Each row of a before or after table is a point. The points were changed in one or more steps. Then noise was added and the rows were shuffled. The steps act on columns, c1 being the first. What was done? A step turns or swaps two columns, mirrors them in a line or flattens them onto one, adds a multiple of one to another, or multiplies or shifts one. Angles are multiples of 10 degrees, from the lower column toward the higher: turns from -170 to 170, lines from 10 to 170 but not 90. Use the fewest steps. Two steps may share a column if one is a turn and the other turns, adds or multiplies; they go together, in the order done. Otherwise the lowest column goes first.

Before (9 x 3)
[[-36  41 -32]
 [-49 -28  55]
 [-10  30  -4]
 [ 38 -60 -31]
 [-11 -29 -29]
 [ 20  16 -45]
 [-28 -62  56]
 [ 21   7 -38]
 [-27  22   5]]
After (9 x 3)
[[ 17  10 -51]
 [-53 -14  89]
 [ 33   9 -71]
 [-19 -12 -60]
 [ -2   8  -5]
 [ 22  14 -57]
 [-46  -9  92]
 [-16 -14 -47]
 [-19  -9   6]]
Steps: flatten c1 and c2 onto the line at 20 degrees; multiply c3 by 1.6

Before (12 x 4)
[[ -7 -39 -55 -37]
 [ 37  -5  92  18]
 [-23  88  13   5]
 [ 54  -1 -22  25]
 [-33 -18  26  -4]
 [ 39  -3  76  -6]
 [ -1  35  70 -53]
 [  4  13  -7  52]
 [-21 -37 -34   5]
 [ 18  14 -71  38]
 [ 20  14  18  30]
 [-34   6   6 -40]]
After (12 x 4)
[[ 35  -3  73  59]
 [-26 -35 -35 -17]
 [  8  11 -34  42]
 [ -9  91  10  16]
 [ 54  -7 -30  13]
 [-31   7  19 -37]
 [ 22  10 -81 -10]
 [  8  41  87 -11]
 [ 42 -11  65  34]
 [ 28   2   6  32]
 [-29 -16  27   3]
 [-12 -37 -25 -62]]
Steps: turn c1 and c2 by -10 degrees; turn c3 and c4 by 30 degrees

Before (8 x 6)
[[-54  34 -25  26 -50  -3]
 [ 46  46  -1  -6 -34  17]
 [-26 -13 -44 -17   0  23]
 [-13  43  27  28  32 -16]
 [ 33 -20  28 -43 -48  28]
 [ 11  23  15 -32 -53  67]
 [-62  37 -26 -17  40 -53]
 [-54 -46  -2  49 -43  22]]
After (8 x 6)
[[  7  22  59  45  57   7]
 [ 32  38  49  76 -18  50]
 [  7  25 -42 -72  10  44]
 [ 11 -17  66 -35  12 -71]
 [ 10  -6 -19 -51  49  75]
 [-25  -7  44 -35 -11  22]
 [-25  -1 -39 -10  60  21]
 [ 31 -35  -6  47  23 -43]]
Steps: turn c1 and c3 by -120 degrees; turn c2 and c5 by 120 degrees; turn c2 and c6 by 30 degrees; multiply c4 by 1.6

Before (10 x 8)
[[ 28  -8  18  58  17   5 -50   6]
 [-35  -9  41 -13 -10  29  36 -59]
 [-13  11   8  21  11 -47 -38 -44]
 [-53  -4  31 -29 -34 -50  17  -6]
 [-16  57  14  25   8  18  29 -61]
 [-21 -26   8 -11  35 -26 -45   5]
 [-11 -10 -30  35 -17  29 -29   7]
 [ 13  56  43 -40 -29   4  34 -19]
 [ 22 -11 -31 -31 -53 -27  29   5]
 [-38 -20 -30  23   8 -49  33 -13]]
After (10 x 8)
[[ 34 -36  -1  33  19 -36  22   8]
 [-25 -45 -53  28  15  18  -4 -62]
 [-29 -33  18   6 -15 -55 -92   4]
 [-13 -36 -66 -51  33  29  -4  -4]
 [-45  27  -3   5  33  40 -35 -22]
 [ -4 -54 -19 -28 -35  10 -47   9]
 [ 16 -41  30 -27  52  33  60   0]
 [ -3 -16 -14 -48  -9 -15 -48 -44]
 [ 42 -49 -27 -50 -11 -23  94 -17]
 [ -8  21 -23  17  -8 -20  18 -58]]
Steps: turn c1 and c3 by 110 degrees; add 1.5 times c1 to c7; shift c2 by -30; turn c4 and c6 by -90 degrees; multiply c5 by -1

Before (11 x 9)
[[-29  29  43  -7  17 -14 -34 -33 -50]
 [  7  11 -53 -12 -13   7 -12 -24  -3]
 [ 37  10   1  -1  47  23  21   5  10]
 [-32  21  45 -14  -5 -49  38 -16 -57]
 [-10  37 -20  16  -6  58  -3  25  12]
 [  9  80  38  21   4 -15  32 -74 -55]
 [-48   1 -21 -20  23  69   6 -25   2]
 [-48  41  41  11  -6 -70  31 -23 -43]
 [ 19   4  10  -5 -27  26  -1 -32  36]
 [ 14 -20 -21 -34 -21  74  -6   7 -16]
 [ 11 -33 -21  35   5  68  -6 -17  -9]]
After (11 x 9)
[[  4 -96 -30 -29 -73 -10 -39   3   3]
 [-29 -30 -34 -60 -21 -49 -51   1   9]
 [ 36  -8 -20  12   1  33  -2  51  -8]
 [-33 -43  40 -42 -35 -22 -32  15  10]
 [  7 -12   1 -13 -23   7  57 -18 -11]
 [ 18  13  -1  25 -41  29 -13 -29 -25]
 [-12 -31  -1  15  27  61  15  -3 -10]
 [ 14  21   2 -26   7  75  23 -22  -2]
 [-41 -50 -21 -29 -15 -75 -49  -8   7]
 [-49   8 -11 -13 -26  70  14  24 -14]
 [ 10  17   3  13 -16  65  27  -1  40]]
Steps: turn c4 and c9 by -50 degrees; turn c2 and c9 by -150 degrees; mirror c3 and c7 in the line at 140 degrees; swap c5 and c8

Before (13 x 11)
[[ 13 -15  -1  12   9  33  10  20  -5 -38 -23]
 [-41  -8 -16 -41 -21  12  32 -27 -12 -37 -17]
 [-19  20  35  -3  -4  19  11   2 -16  20 -20]
 [  9 -12  -8 -74  -7 -30 -37  49  -8 -46 -39]
 [  8  31   4  -5 -72 -14  30 -34 -32  11 -10]
 [ -1 -23  57  -2 -11   4  -4  -9  28 -23 -17]
 [ 48   4 -11 -58  -6 -32  31  29  15  21 -19]
 [ 46  27   3  16  39  -2  18 -12   7 -43 -11]
 [ 12   3  -9  45  -8  24  -7 -38  20  12  11]
 [  4 -24 -32  19 -29 -33 -11 -39 -60 -48  44]
 [ 20  -8  13 -33 -33  -2  -4 -19  -5 -20  20]
 [  2  30  31  39  -1  -2 -22  60   9 -38  12]
 [ -9  -1   0  19 -17 -16  -6  23  14  30 -22]]
After (13 x 11)
[[ 37 -25  31 -23 -19  13  -7  17  36 -63  22]
 [  0  29  25 -31  -6 -31  -8  65  65  12 -47]
 [-21 -21 -35  22  -1  -1 -13  62 -32  33 -18]
 [  9   1  15  20 -17 -17 -11 -14 -14  19 -14]
 [-11  18 -23 -18 -32  -3   3   8  30 -59   2]
 [ 17  16 -25  25 -12   4 -54  16  11 -31 -10]
 [ 13  36 -14 -49 -26 -34  52  21 -39 -87   4]
 [-54   7  12  12  39  -2 -13  32 -12   8  13]
 [-12  -8  -2  35 -10  25  16 -27 -37 -34  -3]
 [-39  46  27  -5  -5 -32 -11  -4  58  32  22]
 [  0   4  20  -1  10  32 -13  43 -13   6   1]
 [-26 -11  14 -33 -71 -15 -16 -27  -5 -95  24]
 [  0 -37  -5 -16  -4  20 -40 -17  -2   9   4]]
Steps: turn c1 and c2 by 140 degrees; add -0.5 times c6 to c2; turn c7 and c11 by 70 degrees; turn c3 and c7 by -130 degrees; turn c4 and c9 by -70 degrees; turn c8 and c10 by 60 degrees; add 1 times c5 to c10

Before (10 x 12)
[[ 38   9 -27  11  -4 -73 -43 -55  52  29 -25  -6]
 [ -5  37 -13  33  52  20   2  11   5  35 -29 -11]
 [ 21 -11 -10  27 -17 -66  19 -15  36  33 -10   3]
 [-38  13 -10  27  51 -74 -16  11  32 -13 -55 -42]
 [-49   5   4 -40 -46 -16   1  12  -3  -4  18  19]
 [ 12  12   9 -58  40 -55  41 -42  55 -40  12   4]
 [-13 -33  12  -7  16  -2 -31 -20 -12 -55  40  11]
 [ 35  23 -55 -48 -35 -42  17  27 -28  12 -46 -35]
 [-14  -2   5  11   5  32 -11  36  16  20  10 -28]
 [-13 -15  -6 -20 -11  25  -1  40  11  15 -11  31]]
After (10 x 12)
[[-15 -31  22 -33   0   0   9 -15  17  53   9 -19]
 [-48 -13 -10  29 -43 -33   2   0 -18 -21  18  17]
 [-39 -15  20  60  42  51  19   8  41 -87 -56 -39]
 [-11 -33 -25 -16 -10 -27  10 -29   2  41 -12  19]
 [-13  30   2   5   5  -4 -24 -26  28 -57  40  15]
 [ 38  48 -18  64 -17  35  35  28  55 -45 -24 -21]
 [ 35 -32 -19  55 -26 -31 -17  11 -35 -31 -47 -63]
 [ 20  18 -11  53  -8  48  42  -4 -10 -33 -11  -4]
 [ 12  35   4  73  52 -36  60  27  -4 -95  13   9]
 [ -3 -21  -4 -30  48  24  -2  32  17  54 -30 -16]]
Steps: turn c2 and c8 by 110 degrees; turn c3 and c12 by 40 degrees; add 1 times c6 to c10; turn c4 and c6 by 110 degrees; turn c5 and c7 by -20 degrees; turn c7 and c9 by -70 degrees

Before (11 x 14)
[[-18 -12  22   3 -17 -49  17   9 -26  -1   1  14  -4  18]
 [ -7 -42   1 -19 -40   5   9 -40   3  35  -6  21  26  11]
 [ 24  31  30  49 -19   8 -16  18   5  32  39 -41  56   4]
 [ 32  -6 -15  12 -13   0  16 -11  20  13 -25  -5  -8  10]
 [-24  -1  24  44  -5  16  10 -13 -38 -19 -10 -11  24 -32]
 [ 33 -33   7  12 -38 -28 -29  21 -18 -39  37  -8  27 -17]
 [  2  31  31 -15  -2 -19  -2 -36   5  -2 -20 -11  56   1]
 [-32  32 -15 -21 -22   9 -18 -29 -14 -27  34  35   1 -11]
 [-23  -4  16  -6  -4  23   7   0  29  15 -25 -11  36  13]
 [  6 -18   0   5 -25 -14 -32  33  32  -5  15  35  29 -25]
 [ 43 -11  -1  39  31  14  22   8 -11 -17   0 -19  40 -21]]
After (11 x 14)
[[-24   7  16  -7  -6  -6   8   0  70  14  34  25 -28  25]
 [-16  12  20  -1 -19  41  22  10 -64  -2 -25 -58   9  15]
 [-32  12 -15  19 -21 -24 -34 -29 -37 -27 -25  50  -9  -7]
 [ 24  16  27 -66 -17 -26 -33  19  11  30 -29 -29 -31  17]
 [ 31  15 -16  -8 -12  16  13 -11  50  13  23  -6  13   7]
 [ 33 -87   5 -21 -37   5   6  21 -44 -41 -46 -50 -27 -10]
 [  5 -70  -1 -15 -25   8  -7  33  80  -5 -21  14 -33 -14]
 [  4  37  30  -5  -2  29 -26 -35  14  -1   9 -39 -54  22]
 [-24  14  23 -49  -6  -7   8 -13 -95 -19  15  12 -20 -25]
 [ -7 -41   0   9 -41  -1  37 -40   9  33   9  29 -23  19]
 [ 42  19  -1 -52  33 -13  23   9 -28 -19   4   2 -32 -10]]
Steps: turn c2 and c7 by -50 degrees; multiply c2 by 2; turn c4 and c13 by 160 degrees; turn c13 and c14 by -20 degrees; add 1.5 times c6 to c12; turn c6 and c11 by 150 degrees; multiply c9 by 2.5

Before (8 x 18)
[[-32 -19 -18 -34  -1 -13  18 -19 -14  59 -45 -29  -3   2 -43 -34 -48  -8]
 [ 11 -22  -8  20  10   4  20 -35  12 -29  35  62   7  12 -28   8  38   4]
 [-12  -2 -17  27  19 -20   0  22 -14 -32  52   0 -17  -9   2   0  29   5]
 [ 13  15  25 -36  -6  -1 -23 -51  16 -18 -51  21  18 -16  23  -7 -25 -13]
 [ 21 -20 -37  40  10   0   5   7 -11  16  44  38 -14  24 -35 -19 -13  18]
 [  0  -7  18  10   4  -2  -8   1   7  10 -43  32  55  21  24   2 -28 -17]
 [-17 -27 -50 -19  12 -41  14 -28   0  18 -25 -39 -34  19 -10 -15 -26 -14]
 [ -8  39  10 -20  20  38  -2 -39  23 -28 -50  27  26 -17  51 -16  -8 -35]]
After (8 x 18)
[[-23  27  10 -12  19 -40  -2  42  19 -32 -11  57 -43 -19  -3  14  -8 -54]
 [-95  -2 -18   4  -4  16  18  37 -15  58   1 -51  20   4  28   2 -48 -29]
 [ -1  59  19   2   2  -3  -7  -7   7   9 -17  34   5  23 -12  22 -30 -38]
 [ 33   8  -8  28  11 -30  20  10  14 -30  10  -4  26  17 -79  -9  38 -13]
 [ 38  15  22  12  -4 -10 -23  63  12 -17 -17  30 -14 -15  -7  21 -27 -37]
 [ 65 -16 -42  17  11 -11   1 -35  -8  14  27 -20  18  22 -44 -34 -15  -4]
 [-38 -13 -17  14  22  15   0 -36 -13 -30  22   1   3 -10 -10 -29  26 -17]
 [-56 -37 -50  36  16  25  12  37   2  19  -7 -23  24  15  42   2 -28 -34]]
Steps: multiply c1 by 3; turn c2 and c13 by -90 degrees; turn c4 and c8 by -130 degrees; turn c4 and c6 by 140 degrees; flatten c11 and c16 onto the line at 130 degrees; turn c12 and c15 by -70 degrees; add -0.3 times c17 to c15; shift c18 by -20

Before (13 x 20)
[[  0  49 -35 -41  16  36  56 -13   3 -27 -12 -30   2 -28 -18  12  -2  53
  -27  18]
 [ 46   2  43  47 -23 -24 -28   1   3 -14  26  10 -18 -43   4 -23  14 -11
   33 -36]
 [-25 -48  24  16  73  49  50 -43  33 -20  41  -9  53 -11 -31 -65 -69  94
  -42  18]
 [ 54 -10  54  29  -2 -33 -20 -43   1  32  31 -41   3   6  43 -41   9  12
  -12  45]
 [ 51   2 -36  -1 -13 -64 -36  -2  -7 -16  -8   2 -47 -33  47 -49 -50  21
   31 -16]
 [  8 -15 -24 -49 -13 -42  15   1 -41 -47  -1  -2 -29 -14   4  12   2  11
   39 -19]
 [ 25 -34  40  47 -33  -8 -33 -26  53  33 -12 -46  -5  29  40 -62  17   3
   29 -10]
 [-24 -27  -1 -39  24  31  10 -35  15 -31 -10 -66  18 -48 -58 -95 -24  48
  -31  51]
 [ 27 -11 -17 -32  14  11 -16  -2 -30  -1  -9  35 -39 -30 -31  50 -11  52
    1 -31]
 [ 12 -25  13  49 -19  -7 -18 -11 -34  11  11  17 -21 -14  44 -61   9   9
  -11 -11]
 [ 42  -5 -43 -10  -7  -2   3  18 -34 -12 -32  13  10 -27   6  22 -30  22
   48  25]
 [-10  16  -9 -40  50  14  -5  20 -42 -56 -25 -33 -26 -31 -10   6 -44  11
   -8  -3]
 [ -1 -42  52  54 -56   9 -54  -8  50  32  78 -39  23  -6  45 -26  -1  17
  -28  20]]
After (13 x 20)
[[ 48   1  40  44 -22  33 -32   1   6  14  20  15 -22  23   8  -6 -39   8
   33 -17]
 [-15  14 -14 -39  49 -10  -6  13 -42  -9 -23  68 -25 -38 -13  -1 -38   4
  -21  -5]
 [  0 -17 -35 -42  17 -22  53  45  -4 -21  -9  37   0   0 -17 -20 -30  13
  -44   8]
 [ 22 -22  37  47 -33  36 -31 -33  51 -52 -12 -11  -5  17  43 -37  32  34
   17  -1]
 [  9  -2 -21 -52 -11  39  15 -10 -44  10   2  47 -28   9   3  -1  -9   1
   55  -3]
 [ 42  19 -41  -8  -5  56   1  -6 -39  21 -29   7   6 -22   5   5 -38   2
   22   9]
 [-26 -41   2 -34  16 -26  18 -32  13 -48 -13  56  20 -16 -59 -81 -50  61
  -39  24]
 [  0 -10  49  52 -60 -31 -52 -39  48 -49  78 -16  21   0  47 -16  -3  16
  -16   7]
 [ 14  -9  13  48 -19 -17 -15 -28 -32  14   9 -15 -18  14  44 -46  -8  38
   -1   2]
 [ 54 -37  47  27  -6 -28 -23 -10   8 -53  34 -12   6   3  53 -28   4  25
   21  20]
 [ 30  -3 -18 -38  17   5 -21 -12 -27  38  -7 -14 -40 -10 -31   7 -32   2
   -5  -9]
 [-23 -37  23  15  75 -37  56 -57  35  -3  37  23  57 -67 -27 -83 -25  76
  -71   8]
 [ 50  -2 -37  -2 -17  14 -37   3  -5   3 -11  14 -50 -43  44 -41 -41  29
   77 -10]]
Steps: swap c2 and c8; multiply c19 by 1.3; turn c6 and c19 by -70 degrees; turn c10 and c12 by -110 degrees; mirror c14 and c17 in the line at 50 degrees; flatten c16 and c18 onto the line at 140 degrees; multiply c20 by 0.4
